Each row of a before or after table is a point. The points were changed in one or more steps. Then noise was added and the rows were shuffled. The steps act on how far a point lies along the listed directions, d1 being the first. What was done? A step turns or swaps two directions, mirrors them in a line or flattens them onto one, adds a multiple of one to another, or multiplies one. Angles are multiples of 10 degrees, from the lower direction toward the higher: turns from -170 to 170, lines from 10 to 170 but not 90. Use the fewest steps. Two steps may share a direction if one is a turn and the other turns, adds or multiplies; they go together, in the order done. Otherwise the lowest direction goes first.

Directions:
(1): [ 2 45]
(2): [-45   2]
Before (14 x 2):
[[-15  22]
 [ 10  36]
 [-60  36]
 [ 10  29]
 [-62   6]
 [-11  40]
 [-19 -16]
 [ 16  15]
 [-52 -40]
 [-48 -31]
 [  6 -21]
 [-61 -28]
 [ 16  29]
 [  8  15]]
After (14 x 2):
[[ -5 -56]
 [ 33 -48]
 [-31  13]
 [-13   9]
 [-15 -13]
 [-36 -56]
 [-31  11]
 [-40 -10]
 [-38   8]
 [ 30 -62]
 [ 39 -49]
 [ 22   4]
 [ 16 -21]
 [-18  18]]
Steps: turn d1 and d2 by 90 degrees

Directions:
(1): [ 13 -49  34  20]
(2): [-21 -37 -22 -42]
(3): [-54   9  32   3]
Before (11 x 4):
[[ 48 -15   3  23]
 [-25 -36  15  -2]
 [-27   9 -48 -58]
 [ 26 -16  -2  32]
 [  9  -8  12  37]
 [-29  15 -12 -24]
 [-25   4 -40 -29]
 [-40  29   7 -18]
 [-51  -1  17 -29]
 [-16  -6  14  17]
 [-39  19 -17 -26]]
After (11 x 4):
[[ 14  29  -5  10]
 [ 22 -34   1  16]
 [-11  60 -15  14]
 [-28 -25  -5   0]
 [ 21  36 -11  12]
 [ 35 -20  23  38]
 [ 59   3  20  27]
 [-18  98  -5   8]
 [  1 -46   0   5]
 [-40 -16   1 -23]
 [ 42   4  -4   7]]
Steps: turn d2 and d3 by 160 degrees; add -1 times d3 to d1

Directions:
(1): [-12 -30 -38  40   0  53  31 -16]
(2): [-44 -33  50 -25 -34  16   7 -21]
Before (14 x 8):
[[ -1   2  -1   3   3   5   1  -2]
 [  1  -3  -3   5   2   5   6   2]
 [  3   1  -5   1   0   4   1   7]
 [ -3   1   5  -1   1   2   3   0]
 [-17 -27  -7  11 -10  31  18 -16]
 [ -4   0  -2   0  -2   3   1  -2]
 [  6   1  -4  -1   2  -4   0   1]
 [  0  -3 -14   9   3  12   4  -3]
 [  1  -1  -2   0  -1   0  -2   3]
 [ -2  -4   1   5  -3   5   0  -5]
 [ -1  -5   0   1  -6   2   1  -3]
 [ -2   0   2  -3   3   0  -1   0]
 [  3  -5  -7   6   2   5   5   2]
 [  4   1  -4   8  -1   1  -3   1]]
After (14 x 8):
[[ 14   7 -11   2   7 -10  -3   4]
 [ -6  -2   9  -4  -2   4   4  -3]
 [ -1  -1  -6   8   3  10   4  -2]
 [ -6 -12   2   1 -11   9   5  -7]
 [  2   0  -4   0   0  -1  -3   4]
 [-53 -76 -17  38 -29  94  55 -44]
 [  5  -9 -22  20   6  17  11   0]
 [  9   4 -15   8   4   7   2   8]
 [ -8  -5  -2   1  -5   9   4  -5]
 [  3 -10 -40  31   8  33  16  -7]
 [ -2   0   6  -5   2  -2  -1  -1]
 [  9   4 -15  15   6   3  -1   4]
 [-10 -12   1   9  -6  15   6 -10]
 [  1  -8 -14  15   4  15  11  -1]]
Steps: multiply d1 by 3; multiply d2 by 3
